Each row is a point. To make a cloud, some directions were put in groups of two or more. Within a group, all points are equally far from the middle, so they leave a hole (a ring in 2 directions, a hollow ball in 3). The other directions are filled evenly. Then the cloud was stretched, turned, moved and blurred a little. Count the holes, and give their numbers of directions, smallest first.
(in the rows, 128 means zero)

Cloud (22 x 3)
[[133 102 148]
 [159 156 149]
 [ 85 180 140]
 [137 196 141]
 [171 175  66]
 [195 197  90]
 [100 135 103]
 [111 134 170]
 [ 91  87 182]
 [204  83 179]
 [217 103 133]
 [182  39  92]
 [170 146 183]
 [207 169 139]
 [148  80 120]
 [107 157 144]
 [194 185  96]
 [185  70 156]
 [ 94 105 109]
 [197 112  96]
 [151  59 130]
 [197 111 132]]
Holes: 0

Cloud (32 x 4)
[[112  73  85 158]
 [130  60 208 134]
 [166 176 187 110]
 [126 169 221 142]
 [120 143 228 134]
 [169  88 126  99]
 [154 124 136 205]
 [144 164 177  80]
 [173 158 151 181]
 [140 159 138  68]
 [156 172 188  96]
 [ 73 120 151 198]
 [124 103  85 185]
 [132 191  99 167]
 [164  67 195 162]
 [134 135  76 170]
 [171  80 190 169]
 [116  54 185 116]
 [150  95 172 210]
 [112  95 176 217]
 [165 168 180  96]
 [ 61 119 131 170]
 [133 166 213 114]
 [117 199 186 169]
 [138 107 130 211]
 [ 62 142 121 127]
 [144 166 186  87]
 [113 184  78 126]
 [ 95 144 202 195]
 [122 151 180  78]
 [152 161 160  75]
 [ 66 118 129 116]]
Holes: 2 (2, 2)

Cloud (31 x 4)
[[189 121 175 136]
 [ 63 112 138 144]
 [132  82 182 101]
 [155 185 206 100]
 [114  83 177 110]
 [209 178 145 118]
 [ 90 104  79 127]
 [207 183 133 118]
 [ 99 160 133 179]
 [138  96 199 133]
 [ 73 210  89 113]
 [151 132 115 115]
 [106  69 126 124]
 [165 209 129 157]
 [184 199 175 127]
 [188  84 157 109]
 [127 208 143 154]
 [136 249 180 174]
 [ 96  82 124 114]
 [109 206 150 170]
 [ 75  93 124 137]
 [ 95 147  65 188]
 [ 84  95 158  96]
 [191 186 130 134]
 [116 127 139  59]
 [129 113 153  62]
 [131 138 158 158]
 [141  86 152  83]
 [ 80 148 125 187]
 [ 78  87 167 133]
 [102 229 111 131]]
Holes: 0

Cloud (53 x 6)
[[123  62 168 206 163 164]
 [194 196  74 160 122 110]
 [140  62 176 180 125 198]
 [178 115 112 113 173 131]
 [190 161 118 116  96 120]
 [150 174 126 175 146  26]
 [127 135 176 113 151  55]
 [ 97  68 127 127 138 125]
 [177 159 177  80 114 215]
 [106 178 106  81  98  16]
 [114 120  96 142 145  65]
 [122 194 121  47 165 134]
 [211  83 134 109 157  89]
 [131 146 101 195 151  84]
 [182 171 179  73 134 181]
 [ 68 113  95 104 143  51]
 [ 94 161 111 120  90 190]
 [ 60 142 137  99  79 179]
 [ 98 166 203  80 156 161]
 [ 20  83 128  91 127  85]
 [137 159 160 107 139 223]
 [161 167  90 176  92 123]
 [ 75 156 144  52  71 185]
 [142 155 110 184  78 145]
 [181  75 110 100 117 152]
 [196 134  42 158  85 160]
 [132 113 160 149 159  63]
 [ 62 134 119 188 112  72]
 [126 181 156 130 133 189]
 [ 59 178 172 134  81 161]
 [108 112 242 134 146 178]
 [122 214  61  68  94 148]
 [114  97 120 103 171  48]
 [193  80 169 177 150  88]
 [131 146 136 149  69 202]
 [177 148 185  17 121 107]
 [156 100 133  99 210 139]
 [ 76  78 100 180  53 102]
 [143 195 160 139  98 131]
 [163 159 103  72 149  33]
 [ 83  53 140 125 143 176]
 [119 129 117  89 131  38]
 [ 77 118  87 106  95  98]
 [142  80 154 101 237 116]
 [104 155 201 100 148  79]
 [121 140 120 134 134  25]
 [181 116  93 114 178 131]
 [137 125 105  97 177  97]
 [135 162 206 144 111 117]
 [129 171 220  81 148  75]
 [109  81 182  96 180 115]
 [112  92 207 132 208  97]
 [ 99 153  90 133 112  40]]
Holes: 0

Cloud (83 x 8)
[[109  86 130  77  72 175 180 169]
 [117 107 160 175  80  91 155  93]
 [142 157 150 164  39 112 172 115]
 [151 174 104  70 199 103 116 118]
 [139  93 114 144  85 107  46 105]
 [121 171  66 146 134  99 181 196]
 [136 125 159  57 209 128 151 159]
 [ 62 144  45  69 106 188 157 143]
 [ 95 139 146 140 103 187  65 145]
 [135  63  37 143 163 123 102 167]
 [102 136  32 140  84 107 154 178]
 [150 149 180 113 110 108 218 180]
 [ 55  88 111 112 117 218 176 122]
 [173 207 112 122 125  91 127 140]
 [104  67  26  82 112 116 157 134]
 [132 137  99 105 150  94  58  73]
 [142  60  77 107  96 155  95 206]
 [ 92 163  59 131  68 157 134 200]
 [131 156  86 135  88 165 101  52]
 [151 196 174 118 167 111 101 184]
 [152  90 113 158  26 197 119 156]
 [169 147 155 147  41 106 163 150]
 [171 159 141 122  30 147 100 130]
 [151 134  48 166  91 108 183 158]
 [ 87  52 139 110  80 193 146 100]
 [150  90   7 125 131 196 154 122]
 [170 133  84  71  95 124  85  95]
 [ 73 131  65  44 109 179 107 147]
 [143 167 102 163 168  80 108 157]
 [157 197 112 146 118  79 173 166]
 [169 157 209 160 144 167 107 140]
 [181 139 186 188 101 125 183 131]
 [118 167 133  54 168  72 122  86]
 [123 145 148 143  80 171 204 220]
 [ 91 100 191 151  75 125 116 173]
 [146 129  91  94  71 187  74 183]
 [161 182 103 153 121  81 182 175]
 [ 38  97 165 102 125 176 156 132]
 [116  94  30  98 161 156 190 180]
 [ 90 161 163  84 170 110 192 195]
 [186 143  50  99 181 141 131 141]
 [ 92  87  60 156 112  99 116 173]
 [137 155  49 130  79  91  97 145]
 [ 83 164 225  73 176 103 158 139]
 [ 55 123  74  77 144 120  86  76]
 [142 189 118  70 165  84 114 105]
 [ 96 116  52 135  76 124 129 208]
 [164 105  47 110 154 146 188 116]
 [ 69  88 163 159  67 163 151 155]
 [188 146 170 142  77 144 158 207]
 [ 93 208  76 133 120 183 173 142]
 [ 98 184 179  58  96 173 166 153]
 [ 82 176 151 117 166 106 147  53]
 [ 60 151  43  91  89 195 159 108]
 [188 118  33 131 163 165 158 165]
 [ 64 156  92 120 165 188 126  89]
 [169 171 150 174 170 169 124 126]
 [ 94 147  99 127 144 160  64 160]
 [126 132 145 125  68 141 159 232]
 [106 158 200  76  93  93 177 172]
 [161 168 200  87 172 104  80 123]
 [142 234 171 129 112 134 180 123]
 [168 142 125 179 137 149 224 168]
 [127 159  57 149 145 110 105 193]
 [106 190 232 135 108  94 127  82]
 [160  86 171  70 159 129 130 175]
 [195 118  94 118  90 152 120  86]
 [ 40 148 107 132  70 176 117  86]
 [121  58  33 134 139  98 124 163]
 [138  77 172 169  51 154 114 129]
 [107 190 178 108  59 140 151  68]
 [ 87  99  28  97 142 132 187 173]
 [116 178 123 145 145  59 108 117]
 [146  97  80 147  28 183 124 191]
 [100 109 113  71 118 164  44 141]
 [112 204 152 145 114 127 152  60]
 [163  72  35 107  70 174 112 109]
 [204 117 158 137 111 144 184 146]
 [144 126 175 115 203 176 119 126]
 [ 89 154 209  81 120  94 164 184]
 [192 193 159 129 128  90 125 176]
 [ 68 125 176  61 103 141  68  90]
 [ 78 155  71 109 137 105  74 101]]
Holes: 3 (2, 3, 3)

Cloud (76 x 8)
[[142  90  71  57 138 157 162 125]
 [126 219 173  62 104 163 207 111]
 [168 117 136 105 145 151 127 189]
 [139 178 103 145 120 249 141 122]
 [ 93 170 172  52 111 105 202 100]
 [162 234  78  97  50 178 130 132]
 [118  68 224  95  95 114 130 106]
 [ 96  69  90 156 132 160 137 119]
 [ 98  37 149 124 138  74 102 134]
 [104  58  98  93 173 126 149  89]
 [168 107 141  48  63 115 155 136]
 [118 173 105  90 122 148 244 127]
 [ 69 165 187 153 102  83 139  40]
 [177 152 165 164  36 163  85  96]
 [165 229  85 147  33 149 142 131]
 [112  98  99 161 114 112 150 168]
 [148 155 103 153 116 195 136  38]
 [168 185 117 110 101  81 134  54]
 [180  98 220 110 116  95 104 108]
 [152 174 187 180  75 101 105  62]
 [193  77 134  69  85 136 127 141]
 [143 170  49  80  84 143 135  66]
 [ 83 107 178 100 197 145 154 142]
 [109  71 136  99 129 174 143 162]
 [122 218  85 135  30 113 169 121]
 [105 169 138 178  59 195 177 128]
 [158 235 111  78 109 156 163  71]
 [191 207 144 159  97 201 137  82]
 [ 98  87 158 168 174  72 171 113]
 [155 173 187  94  15 171 141 128]
 [120 133  48 120 125 180 132 168]
 [136 110  83  95  67 198 164 134]
 [205 141  99  84 112 185 173 158]
 [203 174  86 129 146 206 158 135]
 [152 181  56  75  83 116 157  79]
 [156 107 202 176  57  98 103  87]
 [ 74 106 221  96  84  91 151 115]
 [120  95 143 121 126 210  97 134]
 [118  96 151 126  95 139 221  74]
 [197 206 138  94  73 102 185 117]
 [127 177 196 125 123 137 218 149]
 [105  93 183 162  82  38 116  93]
 [188 176 182  88  46 163 204  91]
 [103 171 122  86 187 156 176 151]
 [ 99 125 134 146 144  42 113  94]
 [170 194 153 124 137 116 179 156]
 [173 123 232 101  62 108 133  87]
 [198 141 181 167 152 151 163 121]
 [174 183 126  62 121  91 167  92]
 [137 176  92  78  18 170 172  68]
 [146 205 134 183  65 141 185  48]
 [108 134 190 167 104  90  68  81]
 [110 136 105  78  61  76 178 130]
 [125 129  85 155 182  95 175 120]
 [ 98 157 124 152  55 212 115 132]
 [122 175  71 148  36 160 190 116]
 [148  85 151 133 100 143 124  33]
 [125 131 105  38 134 148 195 102]
 [166 240  84  98  73 138 161 125]
 [127  83 129 180 118 172  87 110]
 [136 154  98  93 172 208 219 101]
 [160 118  96 174  92  94 165 142]
 [208 101 182 136 114 115 116 141]
 [ 73 124 146 120 148 178 170  44]
 [186 157  83 126 130  83 140  86]
 [163 182 198 105 132 182 155  54]
 [172 118  61  77 109 112  83 119]
 [104 139 135 197  86 167 185  99]
 [ 80  65 165 103 157 124 168 144]
 [191 190 158 101 155 160 139  92]
 [ 69 129 101  98 131 175 104  72]
 [148 155 122 118  38 184 186 156]
 [ 62  98 194 156 172 145 156 105]
 [139 213 166 106  93  92 133  51]
 [ 82 110 172 119 214 125 136 125]
 [127 151 151 193 147 112 115 139]]
Holes: 1 (8)
